Each point is reached from the start by the listed moves, each made once or not at all, plus a little noise. Is the number of moves made odd or even? Then give how often each move was made.

Moves:
(1): 27, 28, -6
(2): -21, 23, 15
Start: 15, 16, 13
Points:
41, 42, 6 => odd (1, 0)
22, 67, 21 => even (1, 1)
14, 15, 13 => even (0, 0)

Moves:
(1): 20, -2, 14, 0, -4, -21, -42, 0, 1
(2): -15, 59, -27, -20, -8, -8, 11, -4, -29
(3): 14, 9, 25, -12, 7, 28, -12, 2, 18
(4): 20, 0, 8, 9, 21, 1, 5, -22, -5
(5): -1, -1, 11, 12, 30, -9, -8, 10, 23
(6): -5, -8, -65, -28, -12, 29, 0, 19, -12
Start: 34, -10, -1, -10, -41, 9, -16, 12, 21
Points:
56, 41, -75, -47, -44, 7, -40, 3, -24 => even (1, 1, 0, 1, 0, 1)
37, -8, -2, -15, -42, 9, -18, 18, 19 => even (0, 0, 0, 0, 0, 0)
55, -5, -16, -35, -18, 34, -82, 39, 44 => even (1, 0, 1, 0, 1, 1)
46, -2, 19, -17, -36, 38, -33, 18, 35 => odd (0, 0, 1, 0, 0, 0)
